Each row of a before or after table is a point. One or more steps were done to the points. Then noise was added and the rows were shuffled. The steps act on columns, c1 being the first. Write out the steps. A step turns or swaps two columns, mirrors them in a line or flattens them onto one, adds a multiple of one to another, or multiplies or shifts one. Angles are multiples of 10 degrees, from the lower column toward the higher: turns from -170 to 170, lines from 10 to 170 but not 90. Use the fewest steps. Two steps may share a column if one is a turn and the other turns, adds or multiplies; they go together, in the order done. Otherwise the lowest column goes first.

Before:
[[  3.6   4.3   0.8]
 [  2.3   3.2  -3.1]
 [  4.3   4.2  -3.6]
 [ -2.4   2.2   0.1]
 [  3.8   1.4  -0.7]
 [  0.0   0.4  -2.0]
 [ -4.2   4.6  -0.8]
 [  2.3   2.0 -13.7]
 [ -2.7  -0.6  -9.0]
 [ -9.1 -10.7   0.2]
 [  3.6   4.5  -1.6]
 [  3.7   4.4  -6.8]
 [  4.4   0.8  -0.9]]
After:
[[ -6.4  -8.4  -2.3]
 [  1.6  -0.2  -1.9]
 [ -3.8  -1.9  -5.2]
 [ -5.4   0.9  -2.3]
 [-10.8   0.8  -4.6]
 [ -1.9  -2.0  -1.0]
 [ -7.3 -12.3  -6.6]
 [  6.2  -3.4  10.0]
 [ -3.7  -1.5  -3.9]
 [ -3.5   0.0  -4.8]
 [ -6.1  -4.8  -6.7]
 [  3.0  -0.8  -0.9]
 [ -2.0   2.4  -3.7]]
Steps: turn c2 and c3 by -70 degrees; add 1.5 times c3 to c1

Before, 12 rows:
[[  0.1  -6.8  11.3  -8.6  -2.0  -3.2  -3.9  -2.4  -2.5]
 [ -8.9   0.3  -1.2  -0.9   3.6  -1.7   8.8  -1.4   2.3]
 [  7.9  -1.5   0.1  -2.2   0.7   4.7  -6.5  -3.8 -11.3]
 [  2.5  -0.3   0.0  -4.0  -2.7  -4.1  -1.7   0.0  -3.1]
 [  2.4   3.0   6.1  -2.7  -2.5   4.5  -5.3  -3.6  -3.0]
 [  7.0  -7.2  -7.1  -1.6  -4.5   0.3   0.0  -1.0  -0.5]
 [  0.2   1.9  -5.5   1.8  -2.5  -1.6  -2.5  -4.5  -0.1]
 [ -2.3  -1.7   2.0   0.0   6.5  -0.1  -2.0   4.2   0.4]
 [  0.5   2.3   8.5   4.2  -2.9   9.5  -1.7   1.8   3.8]
 [  5.1   1.5   6.0   4.2   4.5  -0.7  -0.3   0.4   2.7]
 [ -3.0   3.2   8.5  -4.4   0.1   5.0   3.3   3.5   4.0]
 [  2.5  -4.0   0.6  -8.5   5.5   0.5  -3.6  -3.1  -1.9]]
After, 12 rows:
[[ -9.1   0.1  -2.0  -1.8   3.6  -0.1   8.7  -1.3   2.5]
 [  0.8   2.0  12.7  10.5  -3.2  -2.3  -1.7   1.7   6.4]
 [ -2.5   3.0   8.5  -0.4   0.1  -5.1   3.1   3.5   7.4]
 [  0.7   2.1  -4.1  -0.4  -2.5   4.0  -2.2  -3.9   1.9]
 [  7.4  -1.5   4.0  -0.1   0.5   2.5  -6.5  -4.2 -12.6]
 [  2.4  -3.9   0.7  -8.2   5.8  -0.4  -3.6  -2.9  -5.7]
 [  2.5   3.1   6.7   0.3  -2.5  -2.9  -5.1  -4.1  -0.2]
 [  2.7  -0.2  -3.5  -5.8  -2.7  -1.9  -1.8   0.4  -3.2]
 [  6.9  -7.1  -3.5  -3.1  -4.6   6.5  -0.2  -1.2  -7.7]
 [  5.5   1.8   2.1   5.1   4.4  -5.6  -0.3   0.4   4.6]
 [  0.0  -6.7   2.7  -7.0  -2.5 -11.2  -4.1  -2.1  -9.3]
 [ -2.1  -1.8   1.0   0.6   6.6  -1.7  -2.0   3.9  -1.3]]
Steps: add 1 times c2 to c9; turn c3 and c6 by -60 degrees; add 0.5 times c3 to c4

Before (8 x 14):
[[  3.1  -4.1  -8.4  -1.2   0.4   4.2  -2.1  -5.8  -1.5  -5.8  -3.4  -0.4
    2.4   1.9]
 [  4.4  -5.8  -3.0  -2.9   4.2   4.9  -3.1  -5.4   4.6   0.3  -2.5  -3.9
    0.9   6.2]
 [  0.6   1.3  -3.0   3.4  10.8   3.1  -2.1   3.2  -0.5   2.4   7.2  -5.9
    3.1  -4.8]
 [  4.6  -3.5  -1.7  -7.6  -2.0  -2.6   0.6   4.9  -1.1 -10.2   4.5   3.0
    1.2  -6.9]
 [  5.3  -4.4   1.3  -0.7  -8.6  -2.4  -2.6   5.6  -0.8 -10.2   4.4   8.9
   -2.6  -6.1]
 [ -3.4  -2.1  -5.2   0.8   7.4   1.6  -1.5   9.4   0.5   2.7   6.5  -1.8
    4.8  -1.1]
 [  6.1  -3.8  -4.8  -3.6   4.3   3.3  -5.0  -1.2  -3.4   4.1  -6.8  -3.5
    1.0   3.4]
 [  3.0  -3.4   1.5  -1.1   0.9  -1.2  -4.7   7.5  -3.4 -12.0   6.1   3.7
   -0.3  -0.5]]
After (8 x 14):
[[  0.6 -10.5  -3.3   3.7  -5.5   3.4  -2.1   3.1  -0.8  -3.8   8.0  -6.0
    3.5  -4.5]
 [  4.9   3.2  -1.8  -7.5  -5.0  -2.8   0.4   4.9  -1.6 -16.5   4.6   3.8
    1.0  -6.3]
 [  3.3   1.2  -8.6  -1.3  -8.8   3.6  -1.8  -5.7  -1.0 -11.5  -3.2  -0.1
    2.5   2.5]
 [ -3.4  -6.1  -4.6   1.0  -9.0   2.1  -1.5   9.9   0.7  -3.6   6.6  -2.1
    4.7  -1.0]
 [  3.2   0.6   1.2  -0.9  -6.7  -0.5  -4.9   7.3  -3.5 -17.6   6.2   4.2
   -0.2  -0.6]
 [  4.2  -2.4  -3.3  -3.1 -13.6   4.6  -3.2  -5.3   4.6  -5.0  -2.6  -3.3
    1.1   6.1]
 [  5.9  -2.6  -4.8  -3.5 -10.4   3.4  -5.2  -0.9  -3.5  -2.5  -6.8  -3.6
    1.1   3.2]
 [  5.8   9.9   0.9  -0.6  -2.4  -2.6  -2.8   5.3  -0.8 -16.2   4.4   9.0
   -2.7  -6.1]]
Steps: turn c2 and c5 by 110 degrees; multiply c5 by 2; shift c10 by -6.0

Before:
[[ -3.6  -1.6   0.2   4.1   2.0  -2.3   0.4   5.9   2.2   3.2  -0.7  -0.9
   -2.7  -1.2   2.0  -2.3  -2.4   2.7   6.5  -3.6  -3.4  -1.0   5.8   6.6]
 [  0.1  -9.7  13.5   0.2  -9.6   1.1   1.4  -1.5  -4.0   3.1  -2.4   5.0
   -1.8  -1.5  -5.9   0.5   3.9  -0.4   6.0  -4.2  15.2   2.1   1.3  -9.8]
 [ -1.8   0.3   2.8  -6.0   3.0   2.9   0.2   4.8  -0.5   4.7   0.8   4.6
   -6.8  -1.4   1.7  -1.7   2.5   1.2 -13.2  -2.6   1.0   5.9  -1.2   7.1]
 [  1.6   3.8   0.7   4.4   2.9   3.9   0.0  -1.3  -0.3  -5.2   1.6  -2.0
    0.0   1.1   0.9  -1.9   1.8  -2.7   5.6 -10.5  -3.5   3.0   2.9   5.8]
 [ -0.3   4.4   3.4  -4.7   3.4   4.7   6.0  10.8  -5.3  -5.1   2.9   3.1
   13.0   2.6   2.1   0.1   2.5  -2.1   5.0  -0.9  -1.9  -1.4  -1.5   3.8]
 [ -1.4   1.3   1.7  -1.1   3.1 -13.7   1.1   2.4   3.1   2.1  -3.3   0.5
   -3.1  -1.8  -6.0  -1.0   1.6   2.9   6.0  -0.6   1.4   2.0   3.0   3.5]
 [  0.8  -2.2  -0.6  -5.3  -1.3   0.3   2.5   0.8   1.4   1.1  -3.4   2.0
   -6.5  -2.7   1.5   0.3   1.7  -0.1   6.4   0.4  -0.5   5.5   3.6   4.8]
 [  0.2   1.3  -0.7   2.3  -2.4   4.4   2.5   3.2 -13.4   5.4   4.0  -6.5
    3.6  -1.5  -5.4  -2.8   3.9   1.5 -16.7   2.4  -0.8   4.7  -2.1   6.7]
 [  0.6   1.6   0.2  -4.8   0.5   3.4   7.5   4.8  -8.9   4.7   3.0   1.6
   -1.3   4.8   2.0   1.6   1.6  -0.8  -1.1   1.5   2.5   2.0  -2.1  -5.7]
 [  0.4   5.1   3.1   2.7  -5.8   2.7  -0.7   2.6  -1.6   1.6   0.9  -4.4
   -1.3  -2.3  -1.7   0.1   1.4  -2.6  -3.4   0.6  -2.9   0.1  -1.6  -3.2]]
After, 10 rows:
[[  1.2   2.7   3.4  -2.2   0.8   3.2   7.8  -2.5  -9.2   3.1   3.5   0.8
   -0.9   4.6   2.6   1.7   1.4  -1.1  -0.6   2.4   1.6   5.5  -3.5  -5.4]
 [ -2.1   1.2   5.2  -1.1   2.6   3.0  -0.1  -5.3   0.2   2.5   0.0   5.1
   -6.9  -0.5   1.7  -1.9   1.9   0.8 -13.2  -2.9   0.9   4.8  -3.5   7.5]
 [  1.8   2.3  -1.0   2.1   2.4   3.9  -0.4  -3.7  -0.1  -1.5   1.6  -2.8
   -0.4   1.0   0.8  -1.7   2.0  -3.5   4.9 -10.5  -4.0  -0.8   6.9   5.2]
 [ -1.1  -0.6   1.4   0.3   3.2 -13.8   0.8  -1.8   2.9   3.9  -3.3   0.9
   -3.5  -1.4  -6.0  -0.7   1.5   2.8   5.2   0.1   1.3   2.2   0.9   3.5]
 [  1.0   2.0  -2.1   0.2  -2.2   4.6   2.2  -5.2 -13.4   3.6   4.1  -6.6
    3.1  -1.6  -4.8  -2.8   4.0   1.5 -16.8   2.1  -0.7   2.0  -4.7   6.7]
 [ -3.2  -4.0  -2.7   1.9   2.6  -3.1   1.2   1.2   1.9   5.2  -1.3  -1.0
   -3.2  -1.1   2.8  -2.9  -2.6   2.4   6.3  -3.1  -4.0   5.5   0.8   6.3]
 [  0.6  -3.5   2.1  -3.2  -1.2  -0.2   2.4  -5.1   1.2   2.0  -3.5   1.9
   -6.4  -2.4   1.3   0.7   2.5  -0.2   6.4   0.8  -0.9   0.8   0.8   5.1]
 [  0.5   5.1   0.8   3.6  -5.1   2.6  -1.3   0.2  -1.5   2.5   1.0  -4.5
   -1.4  -2.1  -1.2  -0.2   1.6  -2.8  -3.2   0.5  -3.0   2.6   0.6  -3.3]
 [ -0.1   4.7   4.6   0.8   2.9   5.2   6.0   1.5  -5.7  -3.1   2.6   3.6
   13.1   3.5   2.6  -0.4   2.6  -2.0   4.9  -0.4  -1.8  10.8   3.8   3.5]
 [  0.3  -9.0   8.4  10.3  -9.8   1.0   1.2  -2.0  -4.1   0.0  -2.5   4.6
   -1.9  -2.3  -4.8   0.2   3.9  -0.8   6.1  -3.9  16.0  -1.4  -4.6 -10.0]]
Steps: turn c2 and c23 by 30 degrees; turn c10 and c23 by -40 degrees; multiply c4 by 0.7; turn c3 and c4 by 50 degrees; turn c8 and c22 by 90 degrees

Before:
[[ -8.6  -5.4  -0.4  -0.4   2.9   2.3   3.5  -7.8   0.8   4.4   5.6  -1.9
   -1.0   0.7  -2.3   5.6 -17.2  -0.1   0.5   3.6  -2.7  -0.1   0.8   1.9
   -9.4  -1.3  -0.1  -0.2   4.9   3.6  -0.7   9.8  -4.2   7.0   4.0   0.3
   -4.2   1.2   4.1  -0.4   2.3   6.0  -1.6   0.1   0.1  -1.1   8.9  -0.7
   -1.2  -0.1  -2.7  -2.6   1.1  -1.9  -2.1   1.9  -1.7   6.3   6.3  10.0
   -0.4   4.5   2.1  -1.6]
 [ -8.2   3.5   2.0   1.4   2.8   1.7   4.2   2.0  -0.1  -1.2   3.1  -0.5
    0.8   8.0  -1.6   3.8  -2.7   0.9   2.0   3.1  -1.4  13.2   0.5   3.8
   -0.2   0.9   4.7   7.7  -0.3  -0.4   8.7  11.3  -1.5   4.8   1.4  -2.6
    7.1   0.7  -7.1   0.7   7.9   7.6   6.9   0.5   1.3   0.0  -0.4   0.3
   -9.9  -0.6  -0.9  -5.8  -5.2  -3.5  -5.2   1.2   0.3  -6.7  -7.7   2.1
    1.2   5.0   2.8  -3.2]
 [  1.3   3.2  -1.8  -5.3  -9.0   1.1   0.0  -0.1   5.8   2.6   4.3  -1.7
   -1.0  -4.6   0.2  -2.5  -1.1  -1.8   0.6 -11.0  -1.9  -0.7  -3.5  -0.4
   -6.9  -0.6   0.6   4.8  10.9   1.9  -7.2   3.1   1.9   3.1   4.6  10.9
   -1.7  -1.2  -2.4  -4.0   0.8  -5.7   4.6   0.0  -1.7  -0.8  -0.3   7.2
    0.9  -3.6  -2.2   0.5  -3.7  -0.6   2.4   2.6  -1.0   0.4   1.7  -3.9
   -0.9  -2.4   6.1  -5.4]
 [  5.6   0.8  -2.7  -0.1  -2.7   2.3   1.8  -0.1   0.4  -8.1  -5.7   5.3
    0.5   1.2  -2.4  -5.0  -1.9  -0.8  -2.4   1.8  -1.4   5.9   1.2  -2.0
   -2.7  -3.7   2.6  -2.5  11.1  -1.9  -6.5   3.5  -5.5  -2.0   3.7  -1.5
   -3.8   0.8  -3.0  -1.9   5.2   4.3  -9.1  -4.3  -2.5   0.9   1.7  -2.3
   -6.0  -0.9   0.3   1.8   1.0  -0.2   2.8  -7.0  -1.2  -0.7   6.4   0.7
   -0.8   0.5   3.8  -1.1]
 [  2.3   2.0  -0.7  -3.1   0.6  -0.1  -6.8  -3.5   2.5  -5.6   4.4  -1.7
   -2.2  -5.9   4.1  -1.1  -1.2  -0.4  -1.6   3.6  -0.6  -1.1  -0.5  -7.6
   -2.3  -1.8   2.3  -2.1  -1.2  -2.0  -2.5   7.1   3.2  -0.3   4.1   4.9
    1.0  -2.3  -3.1  -0.4  -1.1   8.0  -0.4  -7.6  -8.9   6.6   4.2   2.2
    0.4  -2.6  -1.5   0.9   2.3  -3.4  -2.8   2.9   9.1   8.3   4.4  -3.0
    5.3  -1.8   3.8  -0.7]
 [  6.1   1.7   1.2  -2.6   4.4   1.0   5.0   0.8   1.9   5.5  -2.7  -2.5
   -3.7  -6.5   0.8  -6.2  -7.9  -0.5   2.2   2.1  -3.1  -2.0  -1.5  -7.4
    0.8  -1.5   2.8  -2.5   5.9  -1.5  -2.6  -2.3   3.1   6.4  -1.5   0.2
   -4.8   0.8  -7.0   2.6   0.9   6.5   1.4  -0.5   1.7   4.0  -1.3   3.1
    0.4  -1.5  -2.5   1.7   0.9  -1.6  -2.8  -0.5   2.7  -1.4   4.9  -4.0
    4.0  10.6   5.6  -5.1]
 [  0.4   2.5   1.2  -0.2   3.6  -7.0  -2.7   1.5   3.8   3.4 -14.1  -1.5
   -0.6  -2.7  -2.9  -2.7  -0.1  -5.5   0.6   3.3   7.1   0.2  -0.2   3.5
    1.0  -1.1  -0.9   7.0   6.5   3.3  -5.1   7.1   3.0   4.6   4.8   1.2
   -5.4   0.1   2.2  -3.8  -1.2   6.0   4.5  -4.2   2.3  -0.4  12.1  -2.7
   -8.0  -3.2   0.0  -0.6   6.1   4.0   1.3   3.4  -0.9   2.9 -21.7  -1.7
    0.4   1.1   2.5  -2.5]
 [  6.6   0.5  -1.9  -0.3   5.0   0.8   1.7  -2.3  -0.7   3.4   2.0  -1.4
   -4.0   2.2  -2.0   8.8   0.5  -0.3  -5.8   1.2   1.5   0.0  -5.3  -2.2
   -0.2   0.5  -0.1   4.5   0.2   0.4  -0.4 -14.2   3.1   1.5   1.3   0.9
    0.8   0.9  -1.7   1.4   0.2  -0.7   7.3  -3.6 -10.9  12.1   0.9  -2.8
   -0.1  -3.9   2.3   0.4  -9.8  -2.4   2.0   3.4   2.1   7.0   5.1   1.0
   -3.7   8.4   6.1  -3.7]
 [  0.8 -13.0  -3.4  -1.0   4.3   2.2   4.5   2.1  -1.3   5.5  -0.1  -2.4
   -2.5  -3.2  -2.6  -2.0  -0.6  -3.2   1.8  -0.6  16.7  -1.4   1.3   2.5
   -3.5   2.4   3.3   7.5   0.8   6.2  -7.1   4.5   2.2  -5.3 -12.5  -3.4
   -5.1   1.3  -5.3  -1.2   3.3   7.2   2.1  -4.0   0.3  -0.2  -1.9  -2.5
   -1.1   0.6  13.4  -5.1   6.4  -2.1  -5.0 -16.2  -0.6   8.3   0.7  -2.8
    4.5   1.2   1.7  -2.9]]
After, 9 rows:
[[  0.5   2.9   0.9  -0.1   3.3  -6.9  -2.6   1.4  -2.3   3.6 -14.5  -1.7
   -0.9  -2.7  -3.2  -2.6   0.2  -5.7   0.7   3.2   7.0  -0.4   7.1   3.2
    1.1  -1.2  -0.9   7.0  -7.5   3.6  -4.9   7.2   2.9   4.7   4.8   1.3
    4.5  -0.1   2.5  -3.9  -1.6   5.8   4.8  -4.5   2.1  -0.3  12.3  -2.6
   -7.9  -3.2  -0.1  -0.6  -6.8   3.8   1.3  -0.9  -1.0  -1.6 -22.1  -1.5
    0.9   1.3   2.7  -2.3]
 [ -8.4  -5.5  -0.6  -0.6   2.7   2.2   3.1  -8.0   1.6   4.6   5.3  -1.8
   -0.8   1.0  -2.4   5.6 -16.8   0.0   0.1   3.8  -2.5  -0.9  -7.3   1.9
   -9.7  -1.4  -0.1  -0.2  -5.5   3.5  -0.6  10.1  -4.5   7.0   4.1   0.4
    2.9   1.2   4.2  -0.5   2.5   5.9  -1.5   0.0   0.1  -0.7   9.1  -0.5
   -1.0  -0.5  -2.7  -2.8  -2.4  -1.9  -2.1  -0.1  -1.4  -6.4   6.5   9.6
   -0.3   4.1   2.1  -1.3]
 [  5.4   0.7  -2.7  -0.3  -2.6   2.2   1.5  -0.2  -1.5  -8.3  -6.0   5.2
    0.8   1.7  -2.0  -4.8  -1.9  -0.7  -2.1   2.0  -1.6   6.6   1.0  -1.9
   -2.6  -3.7   2.7  -2.6  -8.1  -1.8  -6.5   3.6  -5.4  -1.9   3.7  -1.3
   12.8   0.9  -2.1  -1.9   5.1   4.8  -8.8  -4.0  -2.4   0.6   1.8  -2.2
   -6.1  -1.2   0.4   1.8  -0.9  -0.5   3.0  10.5  -1.0   0.8   6.8   0.8
   -0.7   0.7   3.8  -1.0]
 [  6.4   0.6  -2.0  -0.9   5.1   0.8   1.6  -2.4   5.1   3.4   2.2  -1.4
   -4.1   2.3  -1.6   8.6   0.3  -0.7  -5.8   1.6   1.4   0.4   2.3  -2.5
   -0.1   0.8   0.3   4.5  -1.5   0.4  -0.3 -14.4   3.4   1.8   1.5   1.0
    1.1   0.9  -2.0   1.3   0.5  -0.5   7.4  -3.3 -11.2  12.0   0.6  -2.5
   -0.1  -4.1   2.2   0.8   8.5  -2.5   1.6  -3.3   1.9  -8.6   5.0   0.9
   -3.6   8.3   6.6  -3.7]
 [  5.9   1.8   0.7  -2.3   4.7   1.1   4.7   0.8  -0.1   5.4  -2.4  -2.0
   -3.6  -6.4   0.9  -6.1  -8.2  -0.7   2.2   2.5  -3.0  -0.7   4.4  -7.4
    0.6  -1.6   2.5  -2.2  -5.1  -1.4  -2.4  -2.1   3.0   6.3  -1.7   0.6
    4.0   0.7  -6.8   2.2   0.5   6.2   1.4  -0.5   1.7   3.8  -1.4   3.3
    0.4  -1.2  -2.4   2.0  -0.8  -1.6  -2.7   2.6   2.0   1.4   5.0  -3.8
    4.4  10.6   5.1  -5.5]
 [  0.6 -13.1  -3.8  -1.2   4.4   2.1   4.7   2.1   5.7   5.7   0.1  -2.9
   -2.4  -2.7  -2.6  -2.0  -0.7  -3.0   1.7  -0.9  16.8  -0.2 -20.3   2.2
   -3.4   2.8   3.2   7.5   5.0   6.2  -7.0   4.5   2.5  -5.1 -12.2  -3.8
   -3.6   1.3  -5.3  -0.8   3.1   7.2   2.1  -4.0   0.1  -0.3  -1.7  -2.3
   -1.1   0.7  13.4  -4.5  -7.8  -2.4  -4.7  15.8  -0.5  -6.8   0.8  -2.9
    4.9   0.9   1.8  -2.9]
 [ -8.2   3.5   2.0   1.1   2.5   1.8   4.1   2.4  -2.0  -1.3   2.6  -0.6
    0.5   7.9  -1.6   3.6  -2.6   1.0   2.1   3.0  -1.3  14.2   4.8   3.9
   -0.3   1.1   4.7   7.5  -0.5  -0.3   8.9  10.8  -1.3   5.1   1.5  -2.9
    6.4   0.8  -4.9   0.9   7.8   7.5   7.1   0.4   1.4  -0.4  -0.8  -0.1
   -9.6  -0.7  -1.0  -5.7   6.3  -3.4  -5.1  -1.1   0.6   5.5  -7.5   2.2
    1.0   5.0   2.5  -2.9]
 [  2.4   2.0  -0.7  -2.8   0.6  -0.4  -7.0  -3.3  -1.6  -5.8   4.5  -1.7
   -2.3  -5.7   4.0  -0.7  -1.4  -0.4  -1.4   3.7  -1.0  -0.4   5.3  -7.9
   -2.0  -1.7   2.0  -2.3   0.2  -1.7  -2.6   7.0   3.3  -0.1   3.9   4.2
   -0.7  -2.3  -3.4  -0.4  -1.2   8.1  -0.2  -7.3  -8.7   6.7   4.5   2.1
    0.5  -2.4  -1.6   1.0  -3.5  -3.4  -2.6  -3.3   9.4  -8.1   4.4  -3.2
    5.3  -2.1   3.6  -0.8]
 [  1.2   3.2  -1.7  -5.5  -8.9   1.2  -0.2   0.2  -0.4   2.9   4.1  -1.7
   -1.1  -4.8   0.5  -2.6  -1.2  -2.0   0.5 -11.0  -2.2  -0.3  11.7  -0.8
   -7.0  -0.7   0.1   4.6 -11.0   1.5  -7.5   3.0   1.7   3.4   4.7  11.3
   14.5  -1.3  -2.5  -4.3   0.7  -5.8   4.8  -0.2  -1.4  -0.9  -0.5   7.0
    1.1  -3.7  -2.4   0.3   3.7  -0.3   2.2   1.1  -1.1  -0.8   1.7  -3.7
   -0.9  -2.3   6.3  -5.6]]
Steps: add 1.5 times c2 to c9; turn c9 and c23 by 110 degrees; turn c22 and c39 by 10 degrees; add 1.5 times c29 to c37; turn c29 and c56 by 160 degrees; turn c53 and c58 by 170 degrees
